Each row of a before or after table is a point. The points were changed in one or more steps. Then noise was added and the rows were shuffled. The steps act on how far a point lies along the listed directions, d1 being the first. What was done? A step turns or swaps two directions, mirrors them in a line or flattens them onto one, adds a multiple of one to another, or multiplies one. Angles are multiples of 10 degrees, from the lower direction toward the higher: turns from -170 to 170, lines from 10 to 170 but not 90. Use the fewest steps. Two steps may share a direction if one is a turn and the other turns, adds or multiplies; they go together, in the order done. Otherwise the lowest direction goes first.

Directions:
(1): [ 13   7 -74]
(2): [ 67 -34   8]
(3): [32 67 12]
Before (10 x 3):
[[-43  11  24]
 [ 53 -17 -20]
 [-35 -35   2]
 [-39 -14 -24]
 [-16 -73 -86]
 [ 27 -76 -39]
 [ 42   3 -19]
 [-39   5  31]
 [ 49 -50   9]
 [ -2 -31  45]]
After (10 x 3):
[[  -7    4  -48]
 [   2   -7  -50]
 [ -36 -103   47]
 [  15   15   47]
 [  26  -59   37]
 [-105 -108   38]
 [  18  -10   59]
 [  32  -47  -20]
 [ -48  -28  -18]
 [ -32  -63  -33]]
Steps: mirror d1 and d2 in the line at 110 degrees; multiply d3 by 1.6

Directions:
(1): [-80  41 -40 -14   0 -39]
(2): [24 94 16 32  9 23]
(3): [  9  13 -34 -33 -84  42]
(4): [ 44  17  18 -23 -34 -84]
Before (10 x 6):
[[ 56  87   2   5 -37  13]
 [-66  -1 -44  -9  25 -61]
 [-16 -84  23  34  84  22]
 [-22 -49 -14  15  18 -17]
 [-58  86 -24  46  39   3]
 [ -1 -41 -23 -24 -39  18]
 [-41 -18 -15 -50 -27 -32]
 [-27 114 -21 -24   6  26]
 [-70 -37   5  29  79  -7]
 [-52 -66  -9   2 -15  77]]
After (10 x 6):
[[ -21   38   27   12   42 -108]
 [ -82  -43  -42  -16    7  -80]
 [ -59  -47  -40  -80  -10  -19]
 [ -29   62   -5  -15   -7   17]
 [  41   41   -1    2  -37   25]
 [   7   39    2   38   14  -31]
 [ -63   65  -39   12   33  -38]
 [  55   40   36   -7  -67  -46]
 [  49   32   53   25   44  -82]
 [  -6  -84  -33  -27  -22   53]]
Steps: add -0.3 times d3 to d1; turn d2 and d4 by -170 degrees

Directions:
(1): [-81 -80  -6  12  36   1 -26  11]
(2): [  34   -1  -12   11   -1   -7 -112  -33]
Before (13 x 8):
[[  36   57  -12  -25  -36   10  -24  -17]
 [  23   -5  -11    8   20   -1  -72  -17]
 [ -63  -50   25    1   31  -12   48   23]
 [  -7   -4   12  -16   -1   10    0    1]
 [ -75  -48   -4   -3   45    8  -17    2]
 [  14   17   23   -1    9  -18  -46  -35]
 [ -83  -66    7   -9   17   -3   11   15]
 [  60    2   -3   20   -3   -6  -52  -22]
 [ -26  -14   11    0   21    0   22    3]
 [  28   42  -23    5   -9    5 -120  -26]
 [  93   44  -25   13  -30    2  -98  -73]
 [  52    9    2    9    0  -23  -98  -35]
 [ -42  -17   13    1   24    4   50   26]]
After (13 x 8):
[[  60    9  -29   19  -14    1 -118  -72]
 [ -26   -1   14   -1   16    5   60   26]
 [  -5   -3   12  -17   -1    9    0    1]
 [ -12    0   13   -3   16    0   28    0]
 [  -3   18  -17  -18  -17    9  -48  -15]
 [ -18   12    1  -15   18    7   17   -3]
 [ -26  -11   29   -5   14  -10   70   20]
 [  37   10   -8    5   14   -1  -65  -18]
 [ -28   -8   13  -18  -10   -4   45   11]
 [  51    7    2    9    0  -23 -100  -35]
 [  27   41  -23    5   -8    6 -121  -26]
 [  12   15   23   -1   11  -19  -45  -35]
 [  49   -8   -3   20    2   -4  -60  -21]]
Steps: flatten d1 and d2 onto the line at 100 degrees
